Each wall is flat, endless, passes through zero and stands at right angles to its row. A trip goes straight from one point to another. Which walls does it cross, in order?
(in the rows, 128 means zero)

Walls:
(1): [165  78]
(2): [138 140]
Trips:
[113 111] to [ 79 193] => 1, 2
[232 116] to [191  57] => 2
[ 92 142] to [110  81] => 1
[129 215] to [ 98 109] => 2
[138 109] to [152 113] => 2
[122 104] to [135 168] => 1, 2
[151 155] to [83 71] => 1, 2
[148 208] to [ 67 111] => 2
[154 111] to [ 78 122] => 2, 1
[147 132] to [ 74 140] => 1, 2
[197 192] to [180 149] => 1

Walls:
(1): [153 149 137 110 158 125 174 135 119  85 194]
(2): [ 65 135  99 131 105  81 134 180 199 245  66]
(3): [126  64 168 129 163 127 141 160 128 104 219]
Trips:
[144 133 171  90 149 113 131 118 106 123 172] to [100  26 203  86 188 138 180  98 143 121 187] => none
[ 99 181 202  60  93 128 144 151  93 135  83] to [ 71  96 129  54 115 174 128 153 149 148  95] => none
[171 115 105  70 151 148  86 117 124 128 137] to [108  95 146 135 199 135 166 191  55 136 171] => none
[127 121 203 219 100 149 194 156 141   7 176] to [230 126 182 110 125 180  97 117 116 104 168] => none
[134  84 129  77 164 146 200 176 130 152 109] to [116 112 124 103  87 144 158 236 118 133 113] => 1
[156 126 109  35  99  88  42  85  68  85  83] to [151 135 142 150 110 104 136 111 103  62  90] => 1
[151 101  98  58  82 173  89 131 156 108 145] to [161 106 151 167 187  93  83 118 170 143  53] => 3, 2
[105 154 114 148 167 207  92 195 159 131 127] to [ 81 147 123  70 132 142 138 110  89 138  75] => 3
[148  58 117 120 162 118 117 111  82 151 130] to [180 112  89 134 151 189 123 102 143 150  84] => 3

Walls:
(1): [ 55 101  69 167 143 141  68 165  88 150 208 156 135 108  68  49 169 170
 163 169 154  98 184 114  90 136  75 166 147  85 161 168]
(2): [135 163 153 148 101 168  80  60 163  85  92 176 197 159 149 147 184 147
 147  82 182 177 110 164 108 185  59  48  45  22  88  92]
(3): [186 181 246 173 178  69 145 195 143  85  87 115 101 119 127 123 196 180
  86 163 151 103 178  33 146 179  44 111  64 128 140 140]
(4): [ 95 166 149 118 112 165 156  92 133  72 108 146 177 172 110 149 108 104
 123  87 138 121 166  93 115  67 121 101 191 100  70 186]
(5): [ 96 128 223 184 121 159 178 198  39  69 111 139 122 144 103 136 212 162
 112  71 121 129 156 122  70 121 150  83 127 123 190 168]
(6): [115 111  64 129 117  91 134 164  77 111 201 241 209 137 211 132 118 147
 240 102 180 183  55 135 138 152  70 184 145  68 103 126]
Trips:
[ 99 155 188 132  84 130 129 140 105 141 109 144 238 116  63 166 125 107
 196 120 157 131 131 138  52 121  69 121  67 125 145 208] to [130 188  90 160 136  72 103 118 106 128 162 222 119 143 156 153 135 149
 132 151  85  89 124 150 170 116 142 126 139 158 102  53] => 5, 3, 4, 1, 2
[ 85 161 107 112 141 109 158  52 197 133  85 165 118 128 122 229 188 107
 156 118 143  93 109 202 139 118 135  98 125 170  79 211] to [132 102  86  75 126 161 186 103  36 150 148  40 108 130 108 128 110 105
 122 202  99 161  54 128  87 173 105 101 113  32  52 107] => 6, 4
[151  61 135 165 117 137 145 153 148  96 159 139  32  80 110 135 140  16
 111  93  70  72 120  77  92 121  50 112 176  48 155  52] to [178  97 152  67 161 196 121 145  94  93 108 168 149 102 150  85 225 129
 127  92 109 115 129 163 122 109 107 203 116 140 137  76] => 2, 6
[219  62 128 105 120 135 166 106 113  88  99  83 197 104  93 134 114 114
 183 133 138 177  27 124 158 120  92 157 150  98 103  73] to [117 154  72  78  69  83 111 140 102  69 103 158 151  77 160 165 223  78
  97 121  89 143 113  49 131 105 157  33  82 114  64  54] => 4, 3, 5
[137 125  83  93  46 143  86 151  98  91 134 156 148  67  83 103  59 147
 116 116 163 172  86 135 112  99  72 162  89 111 134 121] to [136 112 138 192 204 110  91  75 141  68  76 152 180 105 115 125  84  93
 120 123 100 102  79  89 182 154  73 176  92  86 175  64] => 3, 1
